Rows are points. Examples show where two turns around zero, p and q, send a point. Write where each new point lands after one turn and then the other. Backwards means that the second turn is done in reverse. Each puzzle has new turns, and all numbers are rounded.

Turn p:
[ 20  19 -47] => [ 21  10 -49]
[12 32 55] => [18 37 50]
[ 15 -11  23] => [ 14 -10  24]
[-46 -40 -32] => [-52 -37 -26]
Turn q:
[-39 -41 -32] => [-48 -24 -37]
[-10 -33  -3] => [-18 -29  -9]
[68 -6  9] => [ 65 -23   5]
[21 44  4] => [31 36 11]
[-41  36  22] => [-31  40  30]
Where do these land?
q, then p: [ 19 -16  -5] => [ 12 -22  -6]
p, then q: [-42 -47  43] => [-54 -31  44]
q, then p: [  0  -2 -39] => [ -1   0 -39]
q, then p: [23 66  1] => [46 52  4]

Turn p:
[  6  26 -14 -27  -7  33 -35  10] => [ 15  35 -19  -9  -3  31 -29  21]
[-48 -34  34 -33  13 -76  37  46] => [-48 -29  43 -69   6 -47  49  27]
[  1  39 -20  23 -15  14  24   1] => [-10  28 -26  33 -19   1  19  -6]
[-16 -44  21 -44 -27 -67  -8 -20] => [  8 -40  26 -75 -26 -38  -7 -14]
[-13  14  26  32  14  29  -7 -18] => [-20  14  21  35  11  14 -19 -22]
[ 48 -39   3  28 -50   3  -3  13] => [ 37 -46   4  36 -40 -10 -10  27]
[-29  -2 -23  -3  29  30  24  -2] => [-34  -3 -25   2  25  31  15 -10]
[40  8  7 -4  8 10 15 -7] => [33  5  9 15  1 16 21 -5]
[ 11  31 -34  27  35  24 -47 -22] => [ 19  35 -33  31  45   3 -39 -17]
Turn q:
[ 16  15 -17   2  25  43  24  53] => [ -4   7 -16  11  38  47  32  40]
[-16  44  36  23  30 -32  17 -27] => [-12  54  29  25  12 -40  12 -25]
[ -1  30  44  18   7  23   9 -47] => [ -5  33  47  18 -18  11  20 -39]
[ 20  13 -47  13  12   8   5  11] => [ 12   9 -42  20  18  24  -4   4]
[-32 -53 -19  13 -53   1 -38  13] => [-32 -60 -16  -7 -42  -2 -42  16]
[ -3 -12 -24 -26 -53 -21 -42  -5] => [ 10 -16 -27 -36 -48 -10 -41   7]
[  4  12 -31 -29  12  20  15  66] => [ -4   3 -37 -22  33  26  23  53]
[ 18 -15  43  15  -4 -40  -4 -39] => [ 28  -3  43  16 -15 -43 -14 -25]
[  6   6  33  12 -16  -9  29 -32] => [ 12   6  26  19 -25 -22  27 -21]
[-32 -57  -5 -29 -12 -26  -8 -42] => [ -8 -51  -2 -37 -12 -37 -16 -45]
[ 20  17 -13 -12  51  33  -6  49] => [ 2 19 -4 -8 58 46  4 34]
Where do these land?
q, then p: [ 41  31   0 -19   3  28   2 -33] => [ 35  25   0  24 -20  40  11 -20]
p, then q: [ 50 -18 -41  17 -18   5   9  10] => [ 33 -32 -33  40   6  11  -7  18]
q, then p: [  1 -20  -3 -26  23  14   0  19] => [  0 -11   5 -18  28  27  11   9]
p, then q: [ 13 -11  35  -2 -31 -36  45  26] => [  9 -27  15   5 -27 -44  44  28]
q, then p: [-35 -18 -43 -24 -18  -4   7  29] => [-18 -24 -48 -38   8   1   5  20]
q, then p: [-40  20  38  40  39  -1  11 -23] => [-47  25  36  12   9 -24  -2 -48]
p, then q: [-31  12 -30  10  36 -32 -43  43] => [-19  35 -26 -22  57 -30 -28  22]
p, then q: [ 51  22  -6 -22 -35  40  17 -45] => [ 42   0  -7  26 -52  56  14 -16]
q, then p: [  4  27  17  26 -39 -21 -27 -37] => [ 14  23   7  13 -51 -31 -33  -9]
p, then q: [-25  -5  17  43  -8  39 -49  19] => [-48   9  22  14  -1  12 -58  24]
p, then q: [-29 -41  17 -42  47 -32  29  -9] => [ -1 -26  25 -53  39 -19  42 -32]
